Each row is a point. Two turns around zero, p and q, are shown by what they do to some points. Where does a point land after both, in the order given? Backwards means that the second turn is done in reverse. Each puzzle has new turns, and all numbers are rounded.

Turn p:
[ 1.66 -2.53 -0.08] => [2.77 0.64 1.05]
[-0.39 -1.85 -3.13] => [0.07 0.40 3.63]
[-0.80  3.57  0.45] => [-2.64 -1.77 -1.87]
[-0.99  0.63 -0.34] => [-1.22  0.08  0.09]
[-1.36  1.56  1.93] => [-1.53  0.49 -2.33]
[ 1.88 -1.37  1.17] => [ 2.53  0.15 -0.58]
Turn q:
[ 0.46  3.20 -1.27] => [-1.17  3.04  1.19]
[ 0.10 -1.69  0.44] => [ 0.25 -1.67 -0.46]
[1.33 2.61 2.01] => [-1.40  2.42 -2.19]
[-1.57 -2.29 -2.74] => [ 1.47 -2.09  2.95]
[ 0.37 -1.42 -0.86] => [-0.26 -1.49  0.78]
[-0.69 -0.41  2.42] => [ 1.12 -0.22 -2.28]
Where do these land?
q, then p backwards: [-3.07  3.33  1.67] => [-0.30 -3.75  3.02]
p, then q: [ 1.76 -1.98 -1.25] => [-1.85 -0.52 -2.21]
q, then p: [ 0.74 -2.19  0.49] => [0.99 1.51 1.52]
p, then q: [0.99 1.73 0.20] => [ 0.35 -1.71  0.98]
q, then p backwards: [-0.42 -0.89 -1.11] => [ 0.77 -0.14 -1.26]

Turn p:
[-0.73 -1.60 -0.86 -0.49] => [-0.77  0.32  1.28  1.32]
[ 1.25 -0.44 -1.59 -1.57] => [-0.96 -1.21 -0.77  1.94]
[-0.11  5.47  0.47  1.01] => [ 3.67  0.86 -3.77 -1.66]
[-0.51 -1.90  0.84 -1.66] => [-2.47  0.79  0.72  0.32]
[0.86 0.58 2.32 1.24] => [ 0.10 -0.44 -0.21 -2.78]
[ 1.10 -1.50 -1.47 -1.86] => [-1.78 -1.14 -0.05  2.14]
[-1.88 -0.61  0.29  3.33] => [ 2.21  0.83  2.81 -1.28]
Turn q:
[0.63 1.22 2.79 3.67] => [ 2.18 -2.65 -2.64  2.09]
[-1.92  0.05  0.39  0.30] => [ 1.61  0.90 -0.43 -0.58]
[-0.17  0.83  0.37 -1.24] => [0.44 0.31 1.38 0.44]
[-1.75 -0.39 -3.68  0.38] => [-0.43  0.38  0.00 -4.07]
[ 1.39 -2.67 -1.53 -1.97] => [-3.46  1.74  0.39 -0.33]
[ 1.82  0.96  1.66 -1.14] => [-0.34 -0.69  1.30  2.45]
Where do these land?
p, then q: [-1.23  0.38  1.55 -0.37] => [ 0.84 -0.26  1.84 -0.22]
q, then p: [-1.36  0.05 -2.52 -0.15] => [-1.89  1.00 -1.78  0.69]
p, then q: [ 2.05 -1.04  0.35  4.20] => [-2.34  2.54 -0.32  3.32]
q, then p backwards: [-1.11  2.11 -1.22 -1.34] => [-0.59 -1.10  0.60  2.66]
p, then q: [ 1.65 -1.50  1.84 -2.33] => [ 1.68  2.59 -0.04 -2.07]

Turn p:
[ 3.00  0.31 -0.89  1.13  0.09 -1.78] => [-2.17  1.16 -2.10  0.90  1.63  0.64]
[-0.07  2.86 -1.25 -0.39 -0.84 -2.52] => [-1.31 -2.06 -2.65  1.04 -0.06 -1.70]
[-1.20 -0.55 -0.36  0.19 -0.59  3.27] => [ 1.36  0.68  1.58 -2.72 -0.43 -0.77]
[-4.26 -0.84  2.97  2.05 -0.46  4.40] => [ 2.07 -1.04  3.49 -4.39 -3.35  1.84]
[-1.86 -0.91  2.68 -0.42 -0.15  1.72] => [ 1.06 -1.06  3.02 -0.84 -1.16  1.10]
[ 0.32  0.26 -0.58  0.34  1.62 -1.71] => [ 0.38  0.11 -1.84  1.41  0.12  0.79]
[ 0.66  1.59 -0.73 -1.33  1.55  0.20] => [ 1.34 -0.91 -1.10  0.35  1.87 -0.50]
[ 0.13 -2.10 -2.33 -0.69  0.37 -0.98] => [ 0.65  2.51 -0.57  1.66 -0.36 -1.22]
[ 3.29 -0.63  0.48 -0.88 -1.59 -2.61] => [-3.37  0.63  0.16  2.60  1.74 -0.19]
Turn q:
[ 1.41 -2.01 -0.72  0.53 -0.40 -2.27] => [ 1.68  1.61  2.39 -0.95 -0.30  0.02]
[ 0.04  0.40  2.15 -0.16 -0.76 -0.20] => [-0.50  0.17 -0.26  0.91 -1.37  1.54]
[ 4.86 -2.44 -0.99 -0.86  2.97 -2.90] => [ 2.16  3.02  4.61  2.15  0.03 -2.98]
[-2.05  1.32 -0.67  0.03 -1.31  1.49] => [-0.72 -1.87 -2.06 -1.37  0.14  0.36]
[-1.51  2.78 -1.32  0.11 -2.77  1.90] => [-0.81 -2.29 -3.12 -2.30 -1.39 -0.46]
[ 0.38  1.28  1.80 -3.06  2.11  1.96] => [-1.81 -1.98 -0.16  3.83 -0.07 -0.85]
[-2.50 -1.35 -1.44  0.81 -1.52 -0.92] => [ 1.23 -0.81  0.12 -2.78  1.22  1.59]
[ 1.36 -2.06 -0.01  1.34  0.62  0.58] => [-1.13  1.98  1.55 -0.50  0.80 -0.35]
[-1.99  2.07  1.20  1.26  1.06  0.36] => [-0.09  0.17 -3.05  1.01  0.94  1.13]
Where do these land?
p, then q backwards: [-0.82  2.33 -1.95  1.35  1.36  0.24] => [-1.59  2.61 -1.43  1.13 -0.96 -0.25]
q, then p: [-0.81 -3.62 -0.64 -2.51  1.22  0.36] => [ 1.26 -0.25  2.15  0.84 -0.31  3.87]
q, then p backwards: [-1.64  1.15 -0.63 -1.39 -1.36 -1.15] => [-1.90  1.80  0.72  0.13  1.43  0.20]
p, then q: [ 3.64 -1.87 -1.43 -0.88 -0.94 -0.97] => [ 1.65  0.72 -3.66  1.31  1.73  0.20]
q, then p backwards: [-0.40  1.62  3.66 -2.13  0.39 -0.98] => [-1.20 -0.81  1.67 -0.14  1.73 -3.73]
p, then q: [-1.04  2.79  0.84  2.68  2.03  2.01] => [-1.80 -2.55  3.04 -0.10  0.07 -2.44]
p, then q: [ 0.67 -2.57  2.07  1.90 -1.54 -1.63] => [-1.95 -1.29 -2.91 -0.97 -0.03  2.25]
p, then q: [ 0.13 -0.47 -2.24 -1.90  0.60  0.68] => [ 1.95  1.69 -0.19  1.07 -0.75 -1.12]
q, then p: [ 0.26  0.64  0.31  2.89 -1.75  1.44] => [ 1.19 -1.41 -0.40 -0.20 -0.25 -3.22]

Turn p:
[ 1.33 -0.20 -0.35  0.60  0.12  0.59  1.20 -2.06] => [ 0.58  0.22 -2.39  0.13  0.60  1.33 -0.34 -0.03]
[ 2.05  0.63  2.12 -1.46  1.78  0.84 -0.48  0.75] => [-0.87  2.26  0.43  0.33 -2.36  1.21 -0.99 -1.30]
[ 1.88  0.99 -1.41 -1.40 -0.26  2.10 -1.87  1.10] => [-2.46  0.85 -0.35 -1.49 -0.89  0.27  1.90 -2.01]
[ 0.06  1.30 -0.76 -1.34  0.85 -0.33  0.46 -0.28] => [-0.20  0.19 -0.63 -1.00 -1.57  0.08  0.33  1.07]
[ 1.76 -0.33 -0.92 -0.30 -1.43 -3.63  1.19 -0.35] => [ 1.42 -0.35 -2.56  0.28 -0.67 -3.31 -0.87 -0.05]
[-3.51  1.26  3.17  4.41  1.12 -1.92  0.04 -0.15] => [ 5.17  0.40  3.85  1.08  1.51  0.70 -0.46  1.58]
[ 2.03  0.12 -1.25  1.64  2.14  0.93  0.28  0.81] => [ 0.88 -0.58 -0.55 -1.98 -0.65  1.68 -0.59 -2.38]
[-2.46 -2.35  3.11 -0.34  0.75  0.17 -0.14  1.06] => [-0.71 -0.41  3.22  2.58  0.33  0.53 -2.11  0.76]
[-3.38 -0.29 -1.38 -1.36  1.26  1.45 -0.66  0.19] => [-1.80 -2.20  1.88 -0.52 -0.34  1.36  1.15  2.07]
[ 0.77 -0.12 -1.34 -1.26 -7.59  0.63  1.55  1.26] => [-3.36  1.68 -2.19 -1.02  4.58 -4.98  0.43  0.31]
[-0.54 -1.01 -0.98  0.80  1.26 -0.84 -1.56 -2.34] => [ 1.35 -2.05 -0.72  1.63 -0.55  1.12  1.54  0.00]
Turn q:
[ 0.27 -0.99  2.64 -0.86  0.04 -0.50  1.79 -3.34] => [ 0.10 -3.31  0.66 -1.95 -0.60  0.43 -1.04 -2.56]
[ 0.09  2.28 -3.93  0.57 -0.07 -0.28 -2.11  0.38] => [-1.54  0.75  0.22  1.93  1.06  0.26  0.53  4.18]
[-2.13  0.19 -2.03  1.42 -0.64 -1.45 -2.70  1.46] => [ 0.74  0.75 -1.00  0.64  1.25 -1.61  2.48  3.13]
[-1.74 -0.31 -0.75  0.30  0.36  4.90 -3.55 -0.59] => [-4.06  1.16 -2.53  0.14 -2.11 -3.32  0.24  1.02]
[ 1.80 -0.39  2.46 -2.30 -0.01 -1.63  0.81  0.16] => [ 1.54 -0.85  1.45 -0.24 -1.77  2.20  0.67 -2.10]
[ 0.81  1.89 -1.14  2.11 -0.63 -0.05 -0.34  1.90] => [ 0.96  2.17 -0.23  0.29  0.49  0.45 -1.07  2.59]
[ 0.59  1.29  1.87  0.27  2.35 -0.97  1.59 -0.12] => [ 1.13  0.06  3.12 -0.84 -0.32 -0.26 -1.38 -0.90]
[ 2.34 -3.73  0.69  0.02 -0.34 -2.44  2.55  0.03] => [ 3.44 -1.93 -0.65  1.75  0.88  1.51 -0.79 -3.12]
[-0.02 -0.03  0.02 -1.39  1.22 -1.28  2.83  0.77] => [ 0.59  0.40  2.15  0.27  1.64  1.14  0.09 -2.11]
[-2.01 -0.19  0.17 -0.14 -2.28  3.70 -0.88 -0.65] => [-2.91  0.79 -3.19 -1.99 -0.54 -0.78  0.27 -0.13]
Where do these land?
p, then q: [ 1.26 -3.06 -1.65 -3.41  1.77 -1.17  2.17 -0.09] => [-0.15 -0.66 -4.06  1.22  1.24 -1.13  3.26  1.63]
p, then q: [-2.40 -0.35  1.45  0.96 -2.10  3.18 -3.69  1.08] => [ 0.53  0.16  2.69 -3.46  0.23 -2.70 -2.12 -2.62]
p, then q backwards: [ 1.80 -0.58 -0.48  0.24  1.03  0.56 -4.53  0.24] => [ 0.07 -2.38  1.27 -4.15  0.92 -0.18 -0.13  0.62]
p, then q: [ 0.24  0.35  1.91  0.79 -2.05 -1.54  1.44  0.24] => [ 1.39  0.06  2.15  0.89 -0.88  0.06  0.01  2.25]
p, then q: [ 0.74  2.24  1.19 -1.50  4.96  1.62  1.06 -1.33] => [-3.10  2.86 -3.38 -1.44 -1.72  2.13 -0.22  0.74]
p, then q: [-2.45 -3.52 -1.16  0.74  0.14 -0.89  0.14 -1.23] => [ 2.09 -0.09 -1.72  2.23  0.04 -2.78 -0.42 -1.54]
q, then p: [-0.03  1.81 -0.85 -0.49 -1.87 -1.17  2.12  0.36] => [-1.81  0.70  0.87 -0.96 -1.06  2.65 -0.31 -0.24]
p, then q: [ 0.10 -0.72 -0.34  1.56 -0.97  0.29  2.17  0.76] => [-0.52 -0.58  1.36  1.86 -1.26 -0.98  0.96  0.15]
q, then p: [ 0.74  1.58 -0.44  0.18  0.70 -0.91 -2.95  1.80] => [ 0.58  1.97  1.09 -1.85  1.28 -1.90 -1.33 -0.83]
q, then p: [-0.01  2.26  0.35  0.91 -1.60  0.04  2.08 -1.82] => [-2.95 -0.30  1.45  0.75 -1.79  1.00  0.72 -0.33]

Turn p:
[-0.15 -0.97  0.41  1.54 -0.21 -1.07  2.98  1.85  0.25  1.73 -0.14] => [-0.08 -0.27  0.46  0.95  0.52 -1.92  0.76  2.95  2.34 -0.17  0.39]
[-1.04 -2.82  1.25 -0.05 -1.09  0.40 -1.87 -0.68 -0.15 -2.39 -0.38] => [-1.18  0.89 -0.56 -2.37  0.64  3.27  0.55 -0.04  0.07 -1.49  0.18]
[-0.97  1.79  0.53 -3.58 -1.11  0.46 -1.81  0.04 -0.51 -2.17 -1.39] => [-1.71  0.29  0.23  1.44 -0.11  2.36 -2.49 -2.37 -1.96 -1.56  0.32]
[ 0.95  0.48  1.54  2.82 -0.59 -0.72  2.07  1.94  1.16  1.05  4.64] => [ 1.41 -0.64 -2.58 -0.17 -1.88 -1.90 -0.54  1.82  4.63  1.18 -1.30]
[ 1.66 -1.48 -0.39 -1.68 -0.01 -0.48  2.01 -1.83  1.42 -0.93  2.26] => [ 1.53 -4.08 -1.39 -0.28 -0.41  0.96  0.90  0.11  0.35 -0.72  0.12]
[ 0.60  0.37 -1.08 -1.92  0.27 -2.48  0.33  0.08 -1.15 -3.42  1.81] => [ 1.41 -0.61 -2.16  1.97 -2.62  2.26  0.24  0.13 -1.26 -1.73  0.68]
[-1.36  2.59 -3.02 -0.60 -1.03 -0.73 -0.28 -0.86 -2.73  2.79 -0.18] => [ 0.32  0.96  3.29  3.12 -1.72 -0.45  1.12 -2.08 -0.19  2.23  0.63]
[ 0.21 -2.17 -1.20  3.24  0.20  2.42  0.63  1.70  2.79  0.21 -2.90] => [-2.23  1.04 -1.34 -1.78  3.86 -3.06  2.44  0.79  0.27 -0.27  0.29]
[ 1.24  3.05  2.46  1.66 -0.65 -2.07 -1.04 -1.24 -0.06  1.62  0.15] => [ 3.15  1.56  1.66 -0.07 -0.53 -1.20 -2.19 -0.93  1.40 -0.47 -2.23]
[-4.66  0.39  1.71  0.59  2.19  3.50 -1.98 -1.60 -0.78 -1.55 -2.01] => [-3.42  2.23  0.83 -1.37  1.87  2.71 -0.75  0.35 -3.02  2.28 -3.27]
[ 3.48  0.76 -0.69 -2.35  0.07  1.02 -0.20 -0.93 -2.59  0.73 -1.37] => [ 2.38 -0.72  1.04  0.82  1.21  0.32 -1.52 -1.58 -1.86  1.01  3.31]
[ 0.06 -2.00 -1.54  0.32  1.96 -0.25 -0.86  1.53  2.35  2.34 -0.50] => [-1.57 -0.65  0.55 -2.27 -0.84 -3.35  1.49  0.84 -0.78 -0.29  0.92]
Turn q:
[ 0.51  0.05 -1.23 -3.05  0.38 -0.84  1.21 -1.71  2.28 -2.44  4.17] => [ 0.73 -0.42  4.63  0.72  0.69  2.83 -1.76 -0.29  0.16  1.13  3.04]
[-1.46 -2.15 -0.90 -0.90 -0.33  0.50 -0.18  1.33 -0.73  1.00 -1.37] => [ 1.52  0.57  0.05  0.50 -0.56 -1.52 -1.03  0.39 -0.46 -0.19 -2.65]
[ 1.55 -0.42  0.33  0.15 -1.09  1.80  0.94  0.54  0.66  2.24 -2.23] => [-0.44  1.11 -1.46  1.14 -0.70  0.20  1.34  2.86 -0.94 -0.38 -1.53]
[ 0.23  3.54 -2.30  2.20  1.57 -1.49  2.23 -0.67 -1.44 -0.22  0.54] => [-1.14 -2.31 -0.74 -1.95  0.97 -0.67 -0.91  0.73 -0.04 -3.30  3.26]
[-4.96 -2.02  1.54 -1.44 -3.47  0.33 -1.60 -2.02  4.14 -2.38  1.60] => [ 4.33 -2.30  3.24 -0.04 -2.35  1.89  1.85 -1.49  2.27  4.61 -1.28]
[ 1.08  1.17 -0.95  0.66  3.38 -3.60  0.93 -2.80  0.19 -0.92  1.17] => [-3.56 -1.50  2.26 -1.09 -0.74 -0.81 -1.45 -0.99  0.25 -0.98  3.57]
[ 1.61 -1.10 -0.26  0.93  0.26  2.21 -1.28 -0.37 -2.03 -0.04 -0.86] => [-0.90  2.03 -1.81 -0.24 -0.60  1.29 -0.49 -0.76  0.26 -1.51 -1.68]
[-0.88  3.33 -1.95  2.44  3.34 -2.15 -0.56  0.65  2.12 -0.95  0.86] => [-2.41 -5.32 -0.48 -0.47  1.58 -0.36 -1.52 -0.92 -0.12 -0.18  1.98]
[ 0.43 -0.16  3.33 -0.16  1.09  2.66  1.59  1.19 -2.08  0.34 -1.82] => [-0.99  2.50 -0.26 -1.09  2.18 -0.49  2.92  0.45 -0.58 -1.40 -2.60]
[ 1.82 -0.71  0.94 -1.32 -2.44  0.55 -0.49  1.88 -1.43 -0.24 -2.64] => [ 1.32  2.90 -1.94  0.43 -0.46 -0.27  1.11 -0.04 -2.95  0.39 -1.04]
[ 0.09 -1.13  0.39  2.71 -1.06 -0.76 -0.75  2.16 -0.65  1.63  0.33] => [ 0.49 -0.09 -2.53  2.40  0.01 -1.91  0.57 -0.76  1.20 -0.64 -0.29]
[-0.03 -0.41  1.06 -2.23 -1.61  0.81 -2.04 -0.19 -1.04  1.97  0.25] => [ 1.06  2.83 -0.94 -0.33 -0.01 -0.18 -0.65  0.82  0.95  2.44 -0.79]
Where do these land?
q, then p: [ 0.95  1.13  1.48  2.88 -0.33 -0.36 -0.13  3.97  1.36  1.03 -2.05] => [ 0.65  0.79  0.21  1.78 -0.13 -0.70  4.63  2.79 -0.68  0.77  0.85]
q, then p backwards: [ 0.91 -2.56  2.62 -0.92 -1.83  0.44  2.18  1.88  2.35 -1.48 -2.94] => [-2.24  1.18 -3.89  1.07  2.34 -2.06  0.69 -2.70 -1.01 -0.57 -1.32]
p, then q: [ 1.97  0.30  2.51  1.00  1.61  1.93 -0.59  2.18  0.34 -0.82  0.80] => [-0.05 -0.38 -1.26  0.17  0.44 -0.30 -4.20  0.04 -0.96  1.86  0.22]
q, then p backwards: [ 0.03  0.92  2.83  1.71 -2.03  2.22  1.41  1.81 -0.69  1.90 -0.72] => [ 0.15 -1.36 -1.59  3.89 -0.02 -0.67  2.25 -0.03  0.77 -2.22 -0.34]
q, then p: [ 2.68  0.95  2.54  1.89 -1.30 -0.69  0.97  3.81  1.23 -2.52 -0.54] => [ 2.66 -0.31 -0.67  1.89  0.72  0.93  3.06  2.88 -0.21  3.65 -0.53]
q, then p backwards: [-0.27  1.31 -1.37 -2.01  1.58 -0.80 -0.76 -3.24  1.32 -0.22 -1.50] => [-1.50 -1.64  1.64 -2.04  2.12  1.02 -1.77  0.28 -0.48  1.91  1.25]
q, then p backwards: [-2.45  0.09  0.33 -0.27  0.66  0.28  1.67  1.65  0.96 -1.54 -0.48] => [ 0.56 -0.15 -0.31 -0.25  0.66 -0.33  1.13 -3.00  1.38  1.02 -1.22]
p, then q: [-0.88 -3.08 -2.75 -0.53  1.52  0.28 -0.95 -1.22 -2.38 -0.05 -0.82] => [ 1.65  2.42  1.17 -0.42  2.84 -0.40  0.98  1.68  1.63 -2.08  0.32]
q, then p backwards: [-0.86 -0.93 -3.75 -0.44 -0.76  1.37 -0.57 -3.61 -0.60 -1.89  0.64] => [ 0.30 -0.47  3.29 -2.20 -0.84 -2.25 -2.48 -1.11 -1.15 -0.08  2.36]
p, then q: [-2.14  0.68 -0.78 -2.54  0.01 -2.02 -3.49 -1.88 -1.46 -0.14 -0.05] => [ 1.90  2.67 -1.08 -2.80 -0.59  1.77  3.02 -0.11  1.32  0.07 -0.12]
p, then q backwards: [ 0.86  1.82 -2.48 -1.69  0.84 -0.63 -0.19 -0.05 -2.90  2.50  2.14] => [-0.14 -1.76 -0.33 -1.04 -2.66 -3.62 -1.00 -0.84  2.53 -0.82  0.37]
p, then q: [-0.45 -0.05 -1.39 -0.85 -0.53 -1.13 -1.18 -2.83  2.80  2.06  3.93] => [ 1.49  2.21  2.12  0.94 -4.55  0.05  1.98  1.62 -0.87  0.86 -0.39]
p, then q backwards: [-0.33 -0.59  0.19  1.77  0.56 -0.90  1.64 -2.47 -2.33  1.17  1.60] => [-2.01 -0.46  1.06 -1.54 -2.57  1.57  0.47 -0.69  2.22  0.37  0.54]
